Each row of a before or after table is a point. One or more steps were done to the points. Then noise was added and the rows were shuffled. The steps act on columns, c1 being the first. Write out the steps. A step turns or swaps two columns, mirrors them in a line or flattens them onto one, adds a multiple of one to another, or multiplies or shifts one. Angles are multiples of 10 degrees, from the lower column toward the higher: turns from -170 to 170, lines from 10 to 170 but not 90. Use the fewest steps. Two steps may share a column if one is a turn and the other turns, adds or multiplies; they go together, in the order done. Otherwise the lowest column goes first.

Before (8 x 2):
[[ -9   6]
 [  3 -29]
 [ 55  -7]
 [-20   7]
 [ 31  21]
 [-42  24]
 [ 11   7]
 [  4 -22]]
After (8 x 2):
[[-15   5]
 [-68  25]
 [ 49  21]
 [ 88  -7]
 [-35   7]
 [ 18   7]
 [  5 -29]
 [  6 -22]]
Steps: multiply c1 by 1.6

Before (9 x 4):
[[ 12  16  -5 -24]
 [ 48  -6 -37   1]
 [ -1 -49   5   9]
 [ 10 -36 -24 -30]
 [-10  15  34  33]
 [ -4 -35 -35  14]
 [ 76 -49  41 -61]
 [-32   7   5  -8]
 [  4  -4  16  23]]
After (9 x 4):
[[ -9 -35 -33  15]
 [ -4  -2  15  22]
 [-22 -32 -21 -29]
 [ 13  13  34  34]
 [ 33  -3   6  -6]
 [-49  10 -39   1]
 [-87 -18  42 -62]
 [-16 -47   6  10]
 [ -4  21  -4 -25]]
Steps: mirror c1 and c2 in the line at 80 degrees

Before (10 x 8):
[[ 41  18   3 -37  16  20  -4 -50]
 [  1 -20  61  11 -55 -17 -37  19]
 [ 39  22  29 -24   2 -17  -2 -39]
 [ 14 -18  -5   2 -46 -57 -10  67]
 [ 36  20  -9  39  17  22 -16 -30]
 [-24  15  58  19   5   0 -35  26]
 [ -7  17 -12  35 -10  14 -80  35]
 [ 22 -59  -6 -17 -22  14  15   7]
 [ 13  -8 -31  -9 -44  26  27  -2]
 [-37 -34  28   9 -43 -48 -28  18]]
After (10 x 8):
[[ 17  19   2  -4 -40  26  51  -5]
 [  5  14  60   0  25  -3 -28 -35]
 [-43 -33  28   9  37 -48 -18 -27]
 [  3  20  28   0 -37 -12  39   0]
 [-47 -16  -6   9 -14 -56 -65 -10]
 [-54 -20  60   4   0 -19 -19 -37]
 [-44  -8 -30  -5 -15  27   3  27]
 [-22 -59  -6  -3 -23  17  -6  15]
 [ -8  19 -11  -2   6   8 -34 -80]
 [ 16  20  -9  -2 -34  15  29 -17]]
Steps: turn c1 and c5 by -90 degrees; flatten c4 and c6 onto the line at 100 degrees; turn c7 and c8 by 90 degrees

Before (12 x 11):
[[-17 -39 -17 -32  -3  18 -37  18  28  -5  15]
 [-43  26  -8  -9   3  13 -32  12 -44 -12  27]
 [-18  27  -8 -42  27  12  12  -8  34 -17  -5]
 [-13  34 -26 -22  19 -49 -23 -14  31 -11  -5]
 [-13  24  74  -2  10   2 -23  -4  16   1  -2]
 [-25 -39 -21   0  23  -4   1  -6 -11 121   9]
 [-15  31 -27  18 -14  14 -34   2 -33   0 -20]
 [-39 -74 -10  90  17   5 -35 -15 -34  22   6]
 [-61 -12 -17 -28  -8  15 -31 -24  24   5  -3]
 [-12  35  12 -31  31  31 -51 -16   4  -1   9]
 [-12  16  -5 -27 -11  21 -19 -20  42  -7  39]
 [-50  27 -26  21  18  -4 -32  15  42  -8  -5]]
After (12 x 11):
[[ -4  35 -23  21 -14  21   9   1  45   2 -23]
 [ -1 -40 -17 -33  -1  28  46  16   1  -5  13]
 [-32 -16 -21 -23  -6  50  39 -28   4   6  -6]
 [-24 -38 -23   4  22  16  -5  -7   2 121   7]
 [ -5  29  -5 -44  30  20  12  -7 -31 -17  -6]
 [-42  28 -28  20  18  25  49  15 -13 -10  -2]
 [-27 -76 -10  85  18  30   4 -13  49  21   1]
 [-10  27  76   1  10  12  28  -5   3   3  -1]
 [  3  19  -4 -25  -7  25  39 -22 -22  -8  39]
 [-40  34 -28 -25  18 -25  40 -11  -7 -14  -1]
 [  7  37  12 -28  26  30  43 -17  29   0   8]
 [-27  26  -6  -5   2  37  -3  10  51 -13  27]]
Steps: turn c1 and c6 by -40 degrees; turn c7 and c9 by -140 degrees

Before (10 x 18):
[[  8  28 -15  13  19  19 -14  14  17  23 -28   2   2 -24  23   4 -42  38]
 [ 15 -25 -17  40   8  23  16  -1 -16  32  35   8  -9  -4  -6 -35  -7 -35]
 [ 16  34   4  10   6  -4  19  -5  32   9  21  40 -64   3 -38 -68  -9 -48]
 [ -2  33 -16  38  -7   4  28 -14  40   1 -25  16 -40 -12  54  11 -38  34]
 [-43 -30 -21 -66   8 -62 -29 -24 -29 -14 -19   0  34  43  32 -19  -2   5]
 [ 31 -44 -47   9 -44 -33 -58 -16 -21  53  -4  -8  13  23  12 -16 -61 -57]
 [-53  42  21 -55  -9 -31  -5 -25  25 -33  14   4  44  26  33   6  14  26]
 [ -2   1  32  -1   8 -15  -7 -13  51  12  31  53  -3 -18  34   7  -6  79]
 [-29  18 -11 -38  21 -13  -7 -38  30 -37  24  36  -5  -8   4  15   3  12]
 [-48 -38 -10 -30 -19 -58 -65  -9 -67  24  -4 -37  18  33  18  24 -27 -17]]
After (10 x 18):
[[-27 -25  15 -24  -3  10  15  -2 -14  33  35   9  33  -4  -5 -35   3 -35]
 [ 78 -31  21  28  -7 -23 -30 -23 -29 -12 -19  -2 -67  46  -6 -17  -2   4]
 [-11  29  25 -13   6   9 -12  14  19  21 -27   0   7 -25 -29   3 -51  41]
 [ 67  42 -24  14   8   9  -5 -24  23 -31  12   2 -70  26 -11   5   4  28]
 [ 24   5 -21   1  29 -11  -7 -12  51  11  30  52   3 -18 -28   6 -31  77]
 [ 30  18  21  32   9   7  -8 -40  28 -37  25  37 -20  -6   7  15  -1  13]
 [ 76 -37  -4  10 -21 -15 -66  -6 -64  25  -4 -37 -30  33   8  24 -22 -16]
 [-22  34   0  32   7 -14  17  -5  31   9  23  38  57   3  31 -68   7 -50]
 [ 17  31   9  -4 -16   2  28 -13  38   2 -26  17  56  -9 -50  13 -49  34]
 [  0 -42   7 -14 -66 -46 -56 -15 -21  50  -5  -7  -1  22 -11 -18 -46 -56]]
Steps: turn c1 and c6 by -40 degrees; turn c1 and c15 by -160 degrees; mirror c3 and c5 in the line at 70 degrees; turn c4 and c13 by 140 degrees; add -0.3 times c18 to c17

Before (9 x 24):
[[-13  37  27 -69  21 -16 -12 -28  -4  -1 -13  -8 -41  63 -11 -19 -32  26
   56   6 -22  19  -5 -13]
 [-67  23  54   4  -9  28  18 -54  53  33 -11  -2   2 -32  12   2 -36 -33
   15 -12  -1 -25 -14  12]
 [ 40  13 -28   4   4   6   3   5 -34  22 -25  25  21 -35 -12   1   8  -3
   31   0  -7  -4  11   1]
 [-20  15 -16 -66  -5   7  -1 -11  -3  10  29   2 -33  30  -7 -25 -35   6
   33 -11   4  10 -12  15]
 [-27   2  46   5 -15  19 -14 -41  10  36  -6  10  24 -50 -23  19 -40  -2
   -6  -1  -8 -25 -23  22]
 [-20  25  13 -61 -14 -10  -8  11 -26   5 -15 -16 -45  41  -1 -15 -16   9
   29  -7  11  35  -7   9]
 [ 35  -3 -27  19   9  14  -7   1 -38 -21 -24  29  13  -6 -30 -17  45   3
   34  -9  12   7 -29 -10]
 [ 46   2 -37  23   1  22 -14 -19 -13  -1 -32  -1   1  -4 -15  -2   5  -5
    9   1  19 -16  -1   0]
 [ 44  10  -7  35  20  17  16 -17  -8 -24 -23  19 -12 -19  11 -11  22  33
   30  -6  24   6 -15  20]]
After (9 x 24):
[[ 35  -3 -27  18 -14  11  -8 -10 -72 -22 -23  29  12  -7 -30 -15  46   4
   84  -8  -1   8 -29 -21]
 [ 40  12 -29   3   2   6   4  -4 -74  22 -25  25  21 -36 -12   2   9  -4
   82   0   9  -5  11   3]
 [-21  25  13 -60   0  -9  -8   1  -6   5 -14 -16 -47  41   0 -14 -16   8
   79  -7 -18  37  -7  18]
 [-14  38  27 -68   3 -15 -12 -37   8  -2 -14  -8 -41  62 -11 -19 -32  25
  108   6  30  19  -5 -27]
 [-66  22  54   5   7  28  18 -64 120  32 -10  -2   1 -31  11   1 -35 -33
   64 -12  -6 -24 -12  24]
 [-28   2  46   6  17  19 -13 -52  37  36  -6   9  23 -50 -23  20 -41  -4
   44   0  -7 -25 -22  46]
 [-19  14 -17 -66   1   6   0 -20  17  10  29   2 -34  31  -8 -25 -34   6
   81 -10  -7  11 -13  29]
 [ 45   2 -36  23 -16  21 -12 -30 -59  -2 -31  -1   2  -2 -16  -3   5  -5
   58   2 -12 -15  -1  -1]
 [ 44  11  -8  35 -31  19  16 -26 -52 -24 -23  18 -14 -20  11 -11  22  33
   79  -6   0   7 -14  40]]
Steps: add -1 times c1 to c9; turn c5 and c21 by 130 degrees; shift c8 by -10; shift c19 by 50; multiply c24 by 2
